Each row is a point. The last column is the point's height on a tilted bowl or saddle (a function of degree 2), plus a little noise. Count its main directions that bend up, bend down and stay straight.
In the rows, 100 means zero.

Points:
[106 65 97 86]
[62 69 88 76]
[54 132 101 64]
[140 66 102 78]
[42 128 127 47]
[93 147 89 76]
[111 62 53 84]
[136 69 154 46]
[118 101 126 80]
[83 105 137 72]
[77 77 82 85]
[102 95 136 77]
[115 129 83 89]
[99 157 88 71]
[108 110 110 89]
Directions: 0 up, 3 down, 0 straight

Points:
[111 44 102 99 125]
[79 119 76 39 104]
[107 115 82 26 110]
[87 78 139 130 149]
[117 92 120 166 171]
[107 125 127 117 125]
[98 78 109 97 103]
[106 129 85 122 113]
[112 156 96 74 117]
[111 100 113 119 112]
[86 119 94 59 96]
[62 25 105 86 150]
[81 122 121 95 114]
[87 115 92 121 111]
[121 87 112 120 115]
[131 110 88 127 115]
[148 62 129 108 144]
[147 83 27 108 146]
[139 62 104 86 118]
[73 82 50 81 99]
[84 68 43 104 117]
[87 92 84 145 135]
[64 99 77 85 96]
Directions: 4 up, 0 down, 0 straight

Points (25 x 5):
[109 120 33 88 89]
[142 61 89 134 170]
[51 78 158 100 86]
[103 100 94 124 124]
[132 123 73 64 87]
[70 81 144 82 108]
[86 94 70 82 94]
[111 103 138 58 113]
[110 129 59 113 124]
[62 108 142 66 111]
[111 162 84 85 91]
[126 91 117 120 122]
[96 126 67 91 102]
[133 80 51 113 142]
[110 78 77 146 151]
[70 87 74 152 129]
[55 138 73 116 121]
[84 104 89 123 118]
[95 81 84 100 111]
[140 74 89 135 165]
[144 126 133 98 87]
[134 83 99 127 146]
[42 144 106 72 114]
[67 68 102 83 98]
[117 125 124 95 95]
Directions: 2 up, 2 down, 0 straight

Points, 23 rows:
[114 133 100 40 99]
[109 102 121 152 73]
[107 78 114 110 97]
[115 108 54 117 63]
[98 123 85 93 80]
[75 130 96 120 66]
[49 83 125 105 119]
[129 102 80 141 76]
[75 96 106 122 83]
[91 39 94 71 115]
[108 69 102 131 77]
[138 128 115 145 84]
[86 122 44 132 22]
[90 103 137 84 112]
[127 128 149 128 74]
[35 107 106 110 91]
[61 112 90 115 69]
[62 109 92 46 110]
[107 137 97 125 73]
[143 78 125 150 76]
[54 113 132 127 92]
[106 118 110 120 84]
[64 66 101 32 155]
Directions: 1 up, 2 down, 1 straight

Points (45 x 7):
[74 82 81 45 97 104 78]
[71 88 129 94 115 75 94]
[126 64 92 96 71 132 113]
[91 103 91 13 129 70 58]
[83 121 124 119 65 131 70]
[131 43 70 113 75 124 106]
[92 79 99 75 96 140 88]
[85 139 47 153 80 121 25]
[94 75 130 65 103 126 82]
[81 107 147 110 107 92 83]
[132 86 118 107 117 66 92]
[92 91 114 46 80 43 100]
[45 112 162 58 119 91 49]
[113 103 97 80 48 119 112]
[73 87 126 67 99 67 95]
[128 79 101 95 141 135 83]
[19 84 91 115 130 85 60]
[87 127 86 174 80 118 44]
[95 34 99 111 80 81 85]
[115 96 102 92 160 101 73]
[96 99 132 111 58 120 89]
[81 141 111 115 110 157 33]
[87 87 95 112 89 66 101]
[98 90 72 96 53 126 97]
[79 81 104 142 124 89 95]
[144 63 95 126 137 49 72]
[10 109 95 117 108 49 63]
[115 104 120 104 88 127 97]
[89 119 159 98 149 114 41]
[74 93 101 97 104 105 94]
[126 117 105 67 43 74 117]
[50 103 73 99 65 100 68]
[81 144 87 133 65 115 58]
[96 70 102 107 101 60 99]
[61 35 123 118 79 100 61]
[68 110 116 112 106 133 68]
[109 68 65 84 138 51 71]
[121 128 67 96 103 80 82]
[128 61 76 128 79 124 106]
[103 92 111 83 104 46 101]
[79 64 95 107 112 49 92]
[118 101 112 37 98 108 90]
[126 67 119 88 92 115 104]
[74 136 96 75 105 66 94]
[101 129 52 95 28 77 76]
Directions: 0 up, 4 down, 2 straight
